Each row of a before or after table is a point. One or more steps were done to the points. Then noise was added and the rows were shuffled. The steps act on how far a point lies along the listed directions, d1 being the first. Name the steps. A step turns or swaps two directions, mirrors them in a line or flattens them onto one, adds a multiple of one to another, or multiplies one. Angles are multiples of 10 degrees, from the lower direction toward the higher: turns from -170 to 170, lines from 10 to 170 but not 90. Use the fewest steps. Two steps may share a direction if one is a turn and the other turns, adds or multiplies; they go together, in the order done. Otherwise the lowest direction goes first.

Directions:
(1): [0.30 0.19 0.28]
(2): [-0.33  0.27  0.16]
(3): [ 0.10  0.31 -0.32]
Before, 8 rows:
[[-0.16  0.10 -0.11]
 [-0.23  0.02  0.02]
 [-0.19 -0.15 -0.14]
 [ 0.65 -0.48 -0.18]
 [-0.09  0.46 -0.51]
 [ 0.01  0.26 -0.11]
 [ 0.18  0.11 -0.56]
 [ 0.13 -0.02  0.20]]
After:
[[ 0.08 -0.18  0.15]
 [ 0.22  0.00 -0.11]
 [-0.02  0.12  0.48]
 [ 0.17 -0.05  0.04]
 [ 0.11  0.19 -0.10]
 [-0.12 -0.06 -0.06]
 [-0.67  0.46  0.29]
 [ 0.29 -0.21  0.48]]
Steps: turn d1 and d3 by -140 degrees; multiply d1 by 0.7; multiply d2 by -1

Directions:
(1): [ 0.03 -0.52 -0.25 -0.25  0.08  0.27 -0.22 -0.18]
(2): [ 0.14  0.01 -0.25 -0.28 -0.05 -0.08 -0.03  0.62]
(3): [-0.05  0.23  0.26 -0.37 -0.30  0.01 -0.43 -0.10]
(4): [-0.60 -0.27  0.03  0.00 -0.18 -0.29  0.03  0.10]
(5): [-0.22  0.07  0.14 -0.04 -0.15  0.60  0.26  0.16]
Before:
[[-0.34 -0.05  0.07 -0.17 -0.29 -0.21 -0.14  0.22]
 [ 0.01 -0.16 -0.07  0.05  0.16 -0.27 -0.11 -0.17]
 [-0.29 -0.12 -0.14  0.19  0.12 -0.13  0.17 -0.12]
 [-0.14 -0.11 -0.16  0.13  0.02 -0.09  0.08 -0.11]
 [-0.39 -0.07  0.20  0.06 -0.11 -0.11 -0.04 -0.29]
 [-0.09  0.11 -0.05  0.34  0.11 -0.07  0.25 -0.01]
 [ 0.58  0.07 -0.09  0.04  0.18  0.00 -0.06  0.06]
 [-0.01  0.02  0.08 -0.14  0.02  0.06 -0.07 -0.04]
 [-0.09 -0.21 -0.16 -0.18 -0.07  0.18  0.05  0.26]
 [ 0.15 -0.06 -0.23  0.12  0.08 -0.05  0.26  0.28]]
After (10 x 8):
[[ 0.19  0.38  0.10  0.16  0.03  0.08  0.04 -0.16]
 [-0.17 -0.10  0.01 -0.10  0.02  0.00  0.00  0.00]
 [ 0.32  0.05 -0.21  0.18  0.21  0.13  0.13 -0.21]
 [ 0.24 -0.09 -0.08  0.11  0.29 -0.15 -0.06 -0.24]
 [ 0.26  0.24 -0.02 -0.28 -0.18  0.03 -0.19  0.22]
 [-0.50  0.10  0.47 -0.76 -0.74 -0.47 -0.91  0.05]
 [ 0.53 -0.21 -0.57  0.65  0.57  0.13  0.79  0.37]
 [ 0.47  0.14 -0.25  0.34  0.45  0.23  0.30 -0.27]
 [ 0.25 -0.14 -0.29 -0.10  0.12  0.31  0.17  0.33]
 [ 0.30 -0.16 -0.23  0.72  0.55  0.21  0.61 -0.33]]
Steps: multiply d2 by 1.3; multiply d4 by 3; turn d3 and d4 by 120 degrees
